Rows are points. Any point is a mix of the corners, with weights that add up to 1. It lies inside the corners' shape when no weight is negative. Say inside or outside, and name the corners with a negative weight.
In the rows, zero is written as 128.

Corners:
(1): [142 140]
(2): [84 41]
(3): [105 237]
Points:
[ 99 116] => inside
[118 116] => inside
[ 82 124] => outside (1)
[116 196] => inside
[138 141] => inside
[111 148] => inside
[130 162] => inside

Corners:
(1): [146 141  53 145  18 118 201 129 183]
(2): [186 126  75 140  88  55 182  90 178]
(3): [101 207  48  81 136 124 115 146  73]
(4): [ 78 132  96 146 152 172  57 111  55]
(5): [175 145 177 142 101 176 244 150  88]
(6): [ 78 229 140  88 129 114  85 134 100]
(7): [109  82  86 147 120 127 215 166 151]
(8): [184  75 143 103 139 211 205 162 172]
(9): [ 91 175  57 184 184 129  56 160 111]
(10): [107 136  98 143 121 127  73 192  70]
Points:
[113 149  90 128 124 132 104 168  87] => inside
[106 143 102 105 111 129 121 142 118] => outside (5, 9)
[137 133  94 136 112 108 168 132 141] => inside
[198 105  93 162  79 110 166 102 170] => outside (3, 6, 7)
[109 165 106 147 130 132  89 140 109] => outside (3, 7)
[125 144 120 158 103 178 121 152 112] => outside (2, 3, 7)
[122 237  73 115 101 101 128 101  95] => outside (7, 8, 10)

Corners:
(1): [149 160  77  91  95 114  58  80 151 208 161  59 195 119  60 125 111 240
 123 177]
(2): [139  27 157 183  98 176 130 155 131 142 160  78 103 109  90 161 116 203
  55 117]
(3): [133 168 127 152 112 103 197 131 115 124 121 166 156 122 163 136 153 129
  79  69]
(4): [183  21 169 103 177 171 124  98 154 140 125 134 107 123 107 179 173 191
 123 120]
(5): [207  48 124 134 152 123 129 151 140 103 129 125 103 132 177 106  96 215
  80 108]
(6): [190  41 123 145  83 138  97 111 102 143 168 116 105  95 202 170 147 140
  95 145]
(7): [ 49 156 153 109 160 100 158 154 132 103 147 182 123  89 155 150 124 109
 127 153]
(8): [103 107 147 149 107 105 152 141 125  80 102 170 174 114 167 155  92  92
 149  84]
(9): [ 67 112 116  93 126  76 162 171 126 155 155 134 143 126 155 126  85  48
 134  63]
(10): [ 93 167 139 168 150 128 126 110  91 142  98 154 153 112 154  71  96  61
 134 111]
(11): [138 157  80  67  61 146  37  82  95 144 118 123 127 127  26 140 129 181
 137 156]
(12): [ 61 108 119 153 137  51 196 133  76 125 164 155 133 101 155 110 133 113
 137 150]
(13): [134 119  97  85 131 179  71 147  90 123 176  91 199 159  91  86 172 224
  82 131]
(14): [117 135 113  55  76 160 102  46 125 149 172  64 157 121  83  98 143 221
 123 151]
(15): [ 60 146 124 109 177  70 170 117  89 141 113 121 144 132 161 166 112 126
  85 115]
(16): [137 125  63 136 147 147  41  36 139 131 198  85 117 115  65 128 174 174
  98 142]
(17): [ 37 140 184 146 114  46 153 150 129 113  94 109 118 113 143 117 169 101
 139 121]
(18): [  7  97 100 164 152 122 159 160 121 161 111 148 152 142 189 147 147 104
 156  92]
(19): [194  59 101 134 160 164 145 136 153 116 140  60  90 148 119 148 138 166
 133 147]
(20): [ 86 170 189 174 129 114 146 144 105 138 179 148 131 143 135 152 109 114
 162  75]
(21): [ 74 143 112 133 127 121 149 141  82 130  95 122 159  50 173 139 163 135
 164  84]
Points:
[116 120 122 119 134 122 128 121 116 135 137 125 144 124 132 132 137 147
 121 119] => outside (2)
[102 121 131 128 141 122 143 129 115 123 127 133 136 121 130 125 133 137
 122 107] => outside (1, 6)
[121  93 143 145 119 132 135 127 129 121 152 137 110 120 137 138 129 132
 122 117] => outside (1, 13, 15, 21)
[ 77 178 109 115 114 105 110 103  99 153 168 120 144 135 119 104 134 117
 125 147] => outside (2, 4, 5, 8, 21)
[121 102 106 139 128 107 132 129 110 136 127 112 137 123 146 125 125 146
 105 116] => outside (4, 7, 14, 20)
[132 104 134 130 128 122 136 129 119 129 147 116 137 115 140 130 131 149
 106 114] => outside (11, 18)
[114 116 127 124 127 114 130 123 116 134 136 125 136 119 143 134 134 138
 123 117] => outside (2)
[ 18 171 133 133 151  64 192 124 117 140 120 140 169 124 147 136 118  53
 169  76] => outside (2, 5, 6, 7, 11, 13)
[135  94 123 129 131 137 126 121 131 138 139 121 126 115 135 146 119 156
 116 112] => outside (12, 13, 17)

Corners:
(1): [149 138 117 113 131 141 173 214 147 155 153 137 146 121  91 131 118  81
 165 101]
(2): [136  95 105  95 107 135  81 168 195 155  68 102 157 175 140 189  53 158
 134 146]
(3): [111 140 112 127 126 141 141 142 114 184 117 115 139 103 161 118  96 139
 160 158]
(4): [116 133 145 125 102 113 129 223 243 144  84  84 126 123 167 171  46 155
 145 113]
(5): [126 176  87 135 167  99 216 181 176 191 101 105 191 126 151 112  83 132
 116  91]
(6): [102  89 222 167 127 130 124 121  84  98 164 120 125 128  81 163 176 104
  69 150]
(7): [124  57 193  69 103 141  96  80 103  65 190 148 126 169 135 123 156 108
 100 137]
(8): [148 142 160 116 139 106 138 200 222 119  85 113 131 112 115 188  18 193
 146 152]
(9): [161 156 149 130 102 134 154 154 112 180 151 128 171 148 117 100  51 133
 155  76]
(10): [122  88 189 127 107 113 152  78  68 105 160 127  88 158  97 117 126 155
 106 106]
(11): [140 101 138 175 131 117 118  71  98  77 149 149 109 173 136 116 100 112
 150 128]
(12): [117  75 195 140 113  90 116  56  86 145 171 193  97 184  68 101 158  94
  80 155]
(13): [141  90 160 149 151 143 106 117  82  78 157 166 113 160 106  78  87 128
 101 131]
(14): [189  32 154 122  86 124  99 109  87  92 163 145 159 137  92 141 198 135
  66 159]
(15): [161 173 127 124 156 145 134 145 126 182 155  88  92 129 179 120 107 118
 164 109]
(16): [154 190  77 120 114 143 169 158  89 166 132 159 104 116 149 154 123  76
 140 101]
(17): [154  81 157  98 163 160 104 167 192 134 101 147 149 142 165 176   7 207
 140  87]
(18): [157 177  55 143 136 162 136 164 160 142 153 127 133  93 114 117 113 163
 140 117]
(19): [109 165 143 153 134  60 118 185 125 204 140 125 136 131 120 126 102 137
 155 101]
(20): [131  78 150 156 141 106 110  66  89 123 178  87 116  99  98 132  89 110
  77 134]
(21): [116 118 164 122 105 137  96  90  82 129 100 108 134  90  92 123 181  95
  86 108]
Points:
[135 117 142 132 127 122 130 144 133 137 136 127 131 139 124 137  97 133
 124 125] => outside (21)
[135 144 141 134 133 111 138 161 141 172 127 130 107 149 141 135  45 138
 168 107] => outside (5, 6, 7, 14, 18, 21)
[129 159 118 149 146 114 155 155 142 174 122 112 153 128 121 119  82 125
 136 116] => outside (4, 7, 10, 14, 16, 17)
[132 123 136 132 122 128 149 144 102 142 161 125 136 120 125 124 106 126
 119 109] => outside (2, 8, 11, 12, 15, 21)
[140 116 141 128 120 133 127 133 128 127 139 125 134 130 118 132 122 115
 114 134] => outside (10, 17, 19)
[128 140 140 121 126 130 136 152 139 154 124 124 132 129 125 132  96 137
 133 114] => outside (11, 14, 20)
[131 122 143 137 136 125 126 129 125 127 139 129 116 139 128 130 100 128
 129 125] => outside (9, 14)
[136 113 148 118 123 127 127 144 139 142 134 121 134 127 123 144 101 138
 119 119] => outside (11, 13)
